Rows are points. Each copy is the shape, with its points in the same order, turned, moved and blurred by noise. Is it also mirrored, or only turned?
(in the rows, 128 means zero)

Shape (7 x 3):
[[144 159 155]
 [108 132 163]
 [168  78 183]
 [131 138 113]
 [ 94  11  99]
 [ 98 160 126]
 [107 165 128]]
Copy 1, 7 rows:
[[ 95  88 111]
 [ 93 133 101]
 [ 55 132 174]
 [137 111 125]
 [139 231 183]
 [133 116  82]
 [128 109  84]]
Copy 1 is: mirrored
Copy 2:
[[ 84 143 136]
 [123 144 168]
 [157 187 110]
 [119 102 132]
 [249  85 137]
 [ 98 105 175]
 [ 97 101 168]]
Copy 2 is: only turned

Shape (9 x 4):
[[124 187 128 132]
 [ 85  91 108  97]
 [185 159 124 145]
 [205 182 183 176]
 [119  55 135 144]
 [129 163 134 187]
 [127  53 174 131]
 [110  64  85 110]
 [120 146 110 130]]
Copy 1 (9 x 4):
[[114 110 124  69]
 [119 156  92 163]
 [153 161 127  42]
 [202 122 147  11]
 [183 177 120 161]
 [151 122 174  80]
 [212 157  98 157]
 [128 201  99 164]
 [121 140 125 101]]
Copy 1 is: only turned
Copy 2 (9 x 4):
[[100  72 143 169]
 [122 175  85 178]
 [118  69 134 106]
 [ 90  55 197  80]
 [141 194 121 116]
 [138  93 180 140]
 [ 98 203 127  97]
 [145 172  66 150]
 [120 109 122 166]]
Copy 2 is: mirrored
Copy 3 (9 x 4):
[[111 101  98 127]
 [131 195 141 109]
 [148  79 145 168]
 [ 98  51 118 223]
 [117 187 183 157]
 [ 80  90 145 136]
 [110 202 167 192]
 [161 191 171 112]
 [121 125 121 117]]
Copy 3 is: only turned
Copy 4 (9 x 4):
[[106 180 119 122]
 [ 78 113 195 125]
 [ 92 127  75 150]
 [147 149  24 117]
 [129  59 163 134]
 [150 168 115 150]
 [125  47 152  97]
 [ 79  84 186 161]
 [ 93 153 147 146]]
Copy 4 is: only turned

Shape (11 x 6):
[[117 181 133 109 132 131]
 [101 142  85 115 109 134]
 [139 159 138 115 130 135]
 [142   7 128 129 141  94]
 [126 150 110 120 137 136]
 [ 97 163  82 152 114 101]
 [107 131 135 137 120 140]
 [134 148 102 177 167 136]
 [143 174 136 139 101 143]
 [ 91  76 140 114 123  87]
 [136 158 120 117 119 106]]
Copy 1, 11 rows:
[[177 132 159 136 123 157]
 [181 100 117  99 134 149]
 [156 143 140 140 124 151]
 [ 89 160  84  58 179  60]
 [166 120 129 130 146 142]
 [203  86 125 122 114 112]
 [139 112 138 108 122 129]
 [147  94 127 171 154 105]
 [155 127 125 152  93 156]
 [140 135 137  56 135  90]
 [179 142 127 123 115 132]]
Copy 1 is: mirrored
Copy 2, 11 rows:
[[134 123  93  80 147 123]
 [149 156 150  90 156 128]
 [144 117 107  86 117 129]
 [146 155 171 206  57 111]
 [148 121 125 101 139 124]
 [153 177 113 104 171 154]
 [113 134 128 107 126 138]
 [164 103 117 138 152 176]
 [137 126 105  65 115 162]
 [112 177 127 161 104 103]
 [154 143 101  88 129 129]]
Copy 2 is: mirrored
Copy 3, 11 rows:
[[157 145  98  84 155 146]
 [162 133 138  88 147  91]
 [146 140  97  96 122 146]
 [ 84  84 151 194  85  84]
 [154 136 128 100 130 129]
 [128 153 151  63 165 105]
 [144 162 113 125 144 113]
 [133 171 166 103 117 156]
 [139 171  91  80 120 125]
 [107 103 123 159 156  91]
 [130 126 109  80 136 128]]
Copy 3 is: only turned
